Each row of a before or after table is a point. One or more steps were done to the points. Then noise was added and the rows were shuffled. The steps act on columns, c1 being the first. Write out the steps. A step turns or swaps two columns, mirrors them in a line or flattens them onto one, adds a multiple of one to another, or multiplies or shifts one. Angles are multiples of 10 degrees, from the lower column toward the higher: turns from -170 to 170, lines from 10 to 170 but not 90. Use the fewest steps. Two steps may share a column if one is a turn and the other turns, adds or multiplies; they go together, in the order done. Otherwise the lowest column goes first.

Before (9 x 3):
[[  1  30 -31]
 [-22  -6 -24]
 [-40 -73  14]
 [-70  31  11]
 [  6 -67  22]
 [-30 -12  -8]
 [ -5  19  78]
 [-23  -2 -26]
 [-26  -4   3]]
After (9 x 3):
[[-18 -16 -27]
 [ 36 -54  23]
 [-11  24 -31]
 [ -2 -85   9]
 [-17 -10 -27]
 [-22 -16   3]
 [-16  14  77]
 [-22 -25  -7]
 [-78  -6   9]]
Steps: turn c1 and c2 by 30 degrees

Before (13 x 9):
[[ 19   0  18 -15  36 -30 -19   3   1]
 [-16   4 -41   4   4  35  -7  29   5]
 [  0 -29 -46  30  19   8  41 -16  22]
 [ 41 -19 -12 -43 -19 -14  -4 -16  14]
 [ 30 -25 -40 -15 -13 -32 -30 -40  -7]
 [  0 -12   5 -30 -24 -16  16 -12   5]
 [ 15 -41 -49  -9  15  33  33 -23  20]
 [ 27 -25 -30   7 -23  29 -27  -6  43]
 [ 32   2  12  17 -25  -9 -10  -2  -9]
 [ 23  29 -12 -41  -5 -25   3  11  -7]
 [  7   9 -22 -19 -10 -15 -25  28  34]
 [ -2  33  16  15 -26 -23  35  24  14]
 [ 11  18  12 -14  31  31  -6 -43  10]]
After (13 x 9):
[[  9  24 -41   4  42 -22 -18  27  11]
 [ 20 -36 -46  31 -19  -3 -35 -15  42]
 [  9 -29 -48  -7 -59 -29 -45 -22  37]
 [-23 -21 -41 -16 -73 -13  43 -42 -13]
 [-32   7 -30   7 -54 -47   1  -5  87]
 [ 24  33  11 -12 -64  -9 -18 -45  21]
 [-20  -1  16  13  31  51 -12  23  29]
 [ 27  -8  19 -15 -92   8  34   3   2]
 [-12   9 -12 -40 -58  36  14  10 -16]
 [-10  10 -23 -19  -7   2  27  30  66]
 [-33   2  12  16 -64   4  11  -2 -19]
 [-22 -21   5 -32  24  10  -2 -14  11]
 [-33 -19 -12 -43 -98  -6  11 -16  30]]
Steps: turn c1 and c5 by -110 degrees; multiply c5 by 3; turn c6 and c7 by -140 degrees; turn c2 and c6 by 40 degrees; multiply c9 by 2

Before (8 x 14):
[[ -3   5   9 -10 -41  19  -9   7   2  32  27  22  31  32]
 [-15  22  28   5  22  -8  19   4  -2  14  10 -22 -21 -15]
 [-22   5   9  24 -11 -11  -3   7  -8  41  -5  17  39 -23]
 [ 27 -18 -20 -25 -23  -3  14  -9  21  16 -13 -47  11  41]
 [  5  22  10 -42 -14  -8 -14 -49 -22  14  -8  15   6 -22]
 [ 38  26 -27  24 -32   9  21  -3  17 -18  -1  20  22 -24]
 [-13 -18   7  19  14   4 -13 -11 -39  29   2 -25 -10   5]
 [-13 -18 -11 -32  12 -17 -17  -5  13   7  51  20  20  -4]]
After (8 x 14):
[[ 12  22   1 -45 -16  -6 -13 -65 -19  18 -11   0  -2  29]
 [ -5   4  -8  -9 -39  17  -9  12   3  32  25  43 -16 -15]
 [ 67 -20 -24 -30 -20   1  10 -12  23   5 -15 -13 -17 -59]
 [-39  23  17   4  20 -10  18   4  -3  25  10 -31  11   2]
 [-32 -17  -9  22  13   7 -11 -12 -37  29   2 -22   0 -16]
 [ 94  25 -15  23 -32  13  20  -6  18 -30  -2   8 -23  29]
 [-55   4  -9  24 -10 -14  -5  10  -9  41  -3  16 -37  27]
 [-33 -19 -15 -32  15 -17 -20  -8  15  -1  49  22 -15  11]]
Steps: multiply c1 by 2.5; turn c3 and c10 by 30 degrees; multiply c8 by 1.3; turn c12 and c14 by 150 degrees; turn c12 and c13 by -160 degrees

Before (14 x 32):
[[ 13   6   7  27   5  17  17   7  -5   8  13  13   7  -7   7 -23  -9  30
    4  27  10  15  23  -9  -9  11 -17  16  13  -4   0 -20]
 [ 10  21   7  39  -6  -6 -25  -5 -24 -12 -12   7  -6 -16  19 -15 -10  -6
   -7  24  22 -14 -15 -37 -12   8   0   6  -1  16 -63 -33]
 [ 10  17   9  -5  18 -12   6   9  -1 -11 -16  12 -12 -10 -18 -24  -7  -5
   -2   7   0 -16  -9  19 -18  22 -21  11  -1 -10  18  -1]
 [ -1 -22   4   5  11 -66  -9 -16  10  -3  19  17  -1 -18 -14  -3 -12  65
   -3  23  33  30  -7  17  24  23  29   6  13  -2  22 -21]
 [ -1 -17   1  14 -28  18  -6  -4  15 -12  -9  -4   6  -5 -24 -21   2  -5
    1  23  24  -2 -21   6  20  22  -8   6  -2   5 -26   3]
 [-95 -20  11  14  14   1  -5  -8  16  10  -2 -19  -7  90 -19 -11 -13   4
   -8  25  13  49   4  16  16   9 -27  -9  13  -9  -6 -11]
 [  3   5  -5 -11   7  18  -4  -5 -12   7 -13  27 -17   6 -16   7  -7  -7
   20  21   2  -5 -13  11 -15  -6 -21  -5  13  29   9 -26]
 [  6 -32   6   8   1 -13  -5  -5   9 -15 -10  19   0  17  25 -10  -2 -10
   25 -39   5 -19   5  18 -20  -3 -18   4 -42  -8  18   2]
 [ -6  42   5  -7  12   8  15 -11  15  46   4  25   6 -11 -21 -19  -7   4
   -7   2   3 -17 -20 -20 -11  -9   2  -8 -14   3 -17 -14]
 [ 20  -1  10   8   0  -2  18   4  -7 -19 -12 -26  -1   7 -15 -11   6  -6
   -8  25   5   0 -10  28 -15  -1 -20  -8   3  10  19 -21]
 [  9 -30   2  18   6   8  11   7  -5   2   3   1 -44 -14 -17 -23  16  -3
   -3 -25   5  37  38  17 -15  15  13  -2  14  -9  20 -32]
 [-46 -32 -33 -15  14  18   2   7  13  18  -4  16  -4 -16 -18 -14   6 -10
   -8  22   9  16   6  -6  -2   9  31   1   8  -5  -1 -30]
 [ -1 -32   4 -14  18  10  15   9  14   9 -15  18 -10  10  -9  11  -8  -8
    8 -52  14 -16  13  16 -14 -44 -26   3   5   2   4   4]
 [ 15 -31 -12  29  14 -41   3 -19 -93 -13 -12  16   3 -17 -16 -24 -12   4
    8  27   1 -19  15   0  -6   4 -21   2 -45  -5  18 -16]]
After (14 x 32):
[[ 10  21   7  -1  -6  -6 -25  -5 -24 -13 -64   7  -7  22  17 -16 -10  -6
   -8 -20  22 -13 -16 -25 -10   9  -1   1  40  17 -11 -35]
 [ -1 -17   1  -2 -28  19  -7  -3  15 -12 -26  -4   5  22 -25 -21   2  -5
    0 -10  24  -2 -23  -2  20  22  -9  -1  15   6 -10   3]
 [ -1 -22   4  12  13 -67  -9 -14   9  -4  23  18  -2  19 -14  -3 -12  55
   -3 -22  31  30  -7  13  23  24  29  34   5  -2  19 -21]
 [-96 -21  11  14  15   0  -6  -8  15   9  -5 -19  -9  40 -19 -11 -13   6
   -8  85  14  49   5   7  17   9 -28  -1  14  -8  -2 -11]
 [ 14 -30 -11 -45  13 -40   4 -19 -92 -13  16  14   3  23 -17 -23 -12   3
    8 -21   2 -19  15  48  -7   4 -23   2  29  -5 -13 -15]
 [  2   7  -6  12   8  19  -4  -4 -12   7   9  27 -18  22 -16   8  -7  -6
   20   2   3  -4 -12  18 -15  -6 -22  -5 -12  28 -13 -27]
 [ 20  -1   9   2   0  -3  17   5  -7 -21  20 -25  -2  26 -15 -12   6  -4
  -10   2   5  -1 -10  32 -16  -1 -19  -7   9  11 -12 -22]
 [ -4  41   5 -13  11   9  15 -10  16  46 -17  26   7   1 -22 -18  -7   5
   -7 -11   4 -16 -19 -27 -10  -8   0  -1  -7   2   4 -14]
 [  5 -32   6 -41   1 -13  -6  -4   9 -14  18  19   1 -36  26  -9  -2  -7
   25  24   4 -18   4  14 -20  -4 -19  -5   7  -9 -10   4]
 [-45 -31 -32   8  14  19   3   7  13  18   0  15  -6  19 -18 -13   5 -10
   -9 -19   9  16   6 -13  -1   8  29  -3 -16  -5  -4 -31]
 [ -1 -32   4   4  19   9  15  10  14  10   5  18 -10 -48 -10  11  -8  -9
    9  18  15 -15  13  10 -14 -43 -26  -3 -13   3 -14   4]
 [ 13   6   7  13   4  18  17   7  -6   7   0  12   7  26   7 -23  -9  22
    4 -11   9  16  23  -7  -8  11 -17  21  26  -4  12 -20]
 [ 10 -32   2  15   5   8  12   8  -3   2  20   1 -43 -27 -17 -23  15  -2
   -3 -10   4  38  37  19 -16  15  13  -3  18  -9   2 -31]
 [ 11  16   9   0  19 -12   6  11  -1 -11  18  13 -13   5 -18 -24  -6  -7
   -3 -11   2 -15  -9  19 -18  22 -21   0  -5  -9 -16   0]]
Steps: swap c4 and c29; add -0.5 times c9 to c24; swap c11 and c31; mirror c14 and c20 in the line at 40 degrees; multiply c28 by 0.4; turn c18 and c28 by 30 degrees

Before (13 x 64):
[[ -7   2  -8  32  62  30  41  -3 -27 -22  30 -42  -3 -37  16  24  32 -25
   -3  36  35  -4  14   2  18 -50 -13   3 -25 -50   2 -29  -5   0  49  -7
   -8  -4 -19 -33 -26  32 -28 -39 -17  26  18 -15  81  -3 -17  -6 -29  22
    6  -3  18 -48  -4   4  -9  33  20  30]
 [ 24  -2 -37  60 -13  29 -15  27 -16   5  16 -21  -4  29   2 -31  28 -12
  -15  61 -27  27 -26 -59  14  18 -30 -51  41  -6  -8   6   4  28  31  -1
   36  29 -59   7  24  71 -27  21   8  -7  61 -27  -9  13  32  27 -37  19
   27 -13  27 -14 -12  32  -1 -56  16   0]
 [ 14 -35 -20 -14   2  15  59  -3  -8 -30  20 -11 -22  24   0 -42  31 -11
   -7 -22 -31  12  20  -8  -8  14  65 -37  36  24 -68  41  14 -37  53   7
  -53 -30 -68  37  20  35   5  55  20  10  65  28  18 -26 -25   9   7   2
  -32 -62  16 -28 -16  19 -35 -16 -10  -8]
 [-16   5  16  58 -26   0  -2  -1 -22 -14  37 -57   7  -4   4  16  25  17
  -11 -10 -23 -40   4 -19 -20  31  15  -3 -22  12 -14  18  -3  18 -14  27
    3  19 -40  11  35   1 -25 -10  16  10   6  -3  51   9  15 -17 -26  27
  -60  -1  11 -45  -8  30   0 -19 -42 -10]
 [-15 -18 -42  11  24 -14  -5  11   2 -31  31 -50 -21  -5 -53  19  24  46
    1  35  -7  47  51  -5  16 -12 -53 -14  57  22  29  11   6 -18  34  33
  -17 -10 -23  24  -3  -2  12 -20 -36  60  41  -7 -32  -7  14 -39  17  33
   -1  14 -17  13  -2 -28  26  -4 -25  19]
 [-42  22  53 -34   6   1  12  90 -47 -37   1 -20  29 -12 -17  50  40  18
   15  -5  29   5  49  40 -25  44   4 -13  12 -61 -22  24 -24  -7  16  24
    9 -36 -16  -6 -27   4  39  -6 -19   3  42 -10 -15 -32   9 -19 -34   2
    3 -34 -44 -40 -27   1  12 -43  -7  36]
 [ 11   5   6 -53   9   3 -25  27 -52  35   3 -11  10 -26 -15   9  17 -17
   34   6 -21  -8 -17   8  78 -39   4   5  -5 -22 -29   9  58   3  10 -17
    2 -25 -25  29 -19 -64 -26 -59  46  30  16  20  35  -1  43  61   3  25
   14  20 -34 -29  27  17 -28  17 -28 -24]
 [-36   9  27 -54 -22  10 -21   8 -43  26 -58 -95  22  36  37  -6  12  19
  -60 -24  -1 -19  29   1  -5 -54  30 -50  49  20   7 -10  75  -3  -3 -19
    6  29 -13  10 -19  -1  -4  -8  28 -32  75 -11 -13 -11   0  36  22  50
  -28 -14  -2  10 -26 -29  21  23  60  35]
 [ 29  16   0  -8   6  12 -34  31   6  16  37 -50  10  18 -34  14 -24  -8
    2  20  14  15 -20 -36  15   6   9 -62   1  -8   2  49 -15  20  38  41
    1 -19   6   3   8  28 -15   8 -34  34  33  27 -41  -1 -15  -1 -14 -14
    9 -45  18 -45 -23  20   0  17  -8  -7]
 [-36 -40  32   8   4   6 -38  16 -24  -4  26 -61 -35  19 -58   6   8 -19
   37   4 -14   8   4  -1 -33 -23 -10 -24 -11 -45 -28  11   9  -8 -39 -23
   23 -10  39  10   4 -10  13  16  14 -29  13  33  34  49  21  35 -28  34
   -7   5 -32  -3  54 -21 -31 -17  -7 -13]
 [  4  18   2  -3  -2   7   9  44 -20  15 -17 -55  29 -31  11 -15  22  16
   26 -66 -16  -8 -22  16  -8 -55  32 -46  22 -19  11  29  21 -37  26 -17
   40  12 -41 -16 -55 -24  -2  -8   3  60  92   7 -24 -23  -6   7  34 -35
  -18 -35   9 -32 -47   0  -4 -42  39  54]
 [-21  15 -18  -7 -38  19  42  31  -3 -25 -41   3   3 -33  65   8  26 -17
  -22  11  16  -5  42 -13  -6  27  -8 -24  70  29 -63  -3 -12   6  -1 -12
  -38  -2   2  -5 -16   4 -47 -57   5  22 -45 -36  24  10 -21 -53 -17  21
   13   1 -52  33  30  -9  -1 -28 -40  16]
 [  6   0 -12 -36  -9 -13 -39  66 -15 -62  28 -29  21  20  16   8  26  38
  -26  22   6  14 -33  -1 -30  45 -14  -2 -27   7  11 -25  26 -15  15  15
   -4 -28 -50 -21  30 -19  18  -7  10  35  31 -14  25  18 -35  31  -5  22
   10 -35 -26 -29  24  54  19 -12   3 -49]]
After (13 x 64):
[[ 40  -3 -37  59 -13  29 -15  27 -16   5  15 -21  -5  21  17 -31  28 -12
  -16  52 -28  27 -24 -59  13   3 -30 -51  42  -5  -8 -29   4  29   2  -1
   36  28 -59   6  25  71 -27  22   9  -7  60 -26 -10  12  31  28 -37  30
   27 -13  27 -13 -12 -16   0 -55  16   0]
 [-16  29  54 -33   6   0  11  91 -47 -36   1 -20  30   1  44  50  40  19
   14  -9  28   5  48  39 -26 -18   4 -13  12 -61 -22 -16 -24  -7  42  25
    9 -36 -16  -6 -28   3  39  -7 -19   3  42  -8 -15 -32  10 -19 -33 -12
    4 -34 -43 -40 -26  17  12 -43  -7  35]
 [-25  12  27 -54 -21  10 -21   8 -43  26 -57 -94  23  52 -54  -6  12  19
  -60 -24   0 -19  31   1  -5  36  29 -51  49  20   8  28  73  -3  26 -21
    6  30 -13  10 -19  -2  -4  -8  27 -32  74 -11 -14 -12  -1  36  21  36
  -28 -13  -1  11 -26  11  21  23  59  35]
 [ 16 -24 -42  11  24 -14  -5  10   2 -31  31 -50 -20  33 -12  19  24  45
    1  26  -8  47  49  -5  17 -53 -53 -14  56  21  30  14   7 -17  34  34
  -16 -10 -24  26  -2  -2  11 -20 -37  61  40  -6 -33  -8  14 -39  16  -5
   -1  14 -17  13  -2  27  26  -3 -25  19]
 [ 15   0 -12 -35  -9 -14 -37  67 -14 -63  28 -28  21  22  45   8  25  37
  -27  17   5  14 -33   0 -30  14 -14  -1 -27   8  12 -25  27 -15   4  15
   -4 -29 -49 -21  31 -20  19  -7  11  35  31 -14  25  18 -36  31  -5  19
   11 -37 -26 -29  25 -53  19 -12   2 -51]
 [ 47  21   0  -9   6  13 -33  31   6  16  37 -51  10 -14   5  15 -24  -8
    2   8  14  15 -20 -35  15 -34  11 -62   1  -7   2 -49 -15  19   3  39
    0 -19   4   3   8  27 -15   9 -34  34  33  28 -40  -1 -16  -1 -15  17
    9 -45  18 -45 -23  25   0  16  -9  -6]
 [-53 -51  32   7   4   6 -38  16 -24  -4  26 -61 -36  34 -23   6   9 -19
   38  15 -15   9   4  -1 -33 -58  -9 -24 -12 -45 -29   9   9  -8   3 -24
   23 -11  40   9   4 -10  13  16  14 -30  14  33  34  49  21  34 -28  19
   -7   5 -32  -3  54  22 -31 -17  -6 -13]
 [ 33   2  -8  32  62  29  41  -4 -27 -23  31 -43  -3  20 -50  24  32 -25
   -2  22  35  -3  14   2  18  16 -13   3 -24 -50   2  15  -6  -1  37  -7
   -8  -3 -20 -31 -26  32 -28 -40 -17  25  18 -16  81  -4 -17  -6 -29 -39
    8  -3  18 -48  -4 -24  -9  32  20  30]
 [ 23  25   3  -4  -2   7   9  44 -20  14 -16 -56  29 -35 -55 -15  22  15
   25 -74 -15  -9 -20  16  -7  11  32 -46  21 -19  12 -18  21 -38  14 -18
   41  13 -41 -17 -55 -25  -2  -7   4  59  92   7 -24 -24  -6   7  34 -32
  -18 -36  10 -33 -48  23  -3 -42  39  54]
 [ 50 -45 -20 -13   3  15  59  -4  -7 -30  20 -11 -21   2  14 -42  31 -10
   -7 -40 -32  13  21  -9  -8   0  65 -37  36  24 -67 -40  14 -37  25   7
  -53 -29 -68  37  20  34   5  55  20  11  65  28  17 -25 -26   9   6  24
  -33 -62  17 -27 -16  20 -34 -16 -10  -7]
 [-20   8  17  58 -26   1  -2  -1 -23 -14  37 -58   7  27  30  16  25  18
  -10  -6 -24 -41   4 -19 -20   4  15  -2 -22  11 -15 -34  -3  18   3  27
    2  19 -40  12  36   1 -25  -9  15  10   5  -3  50   9  15 -16 -25  -4
  -60   0  11 -46  -9  -6   1 -20 -42  -9]
 [-14  19 -18  -5 -37  19  42  31  -2 -24 -40   3   4  21  27   8  26 -17
  -22  11  16  -5  41 -12  -6  65  -7 -24  69  30 -64  10 -11   5  15 -12
  -38  -1   2  -5 -15   4 -47 -57   5  22 -44 -36  24  11 -21 -53 -16 -32
   12   0 -52  33  30   3  -1 -28 -39  17]
 [ 15   6   6 -54   9   5 -24  29 -52  35   2 -10   9  25 -39   8  16 -17
   33   2 -20  -8 -17   8  79 -15   3   6  -6 -22 -28 -19  58   3  -2 -17
    3 -25 -26  28 -18 -64 -26 -59  46  30  17  20  35  -1  42  60   4 -26
   14  19 -33 -28  27  -4 -29  17 -29 -25]]
Steps: add -0.3 times c35 to c20; turn c1 and c35 by -50 degrees; multiply c2 by 1.3; swap c14 and c54; swap c15 and c26; turn c32 and c60 by 130 degrees
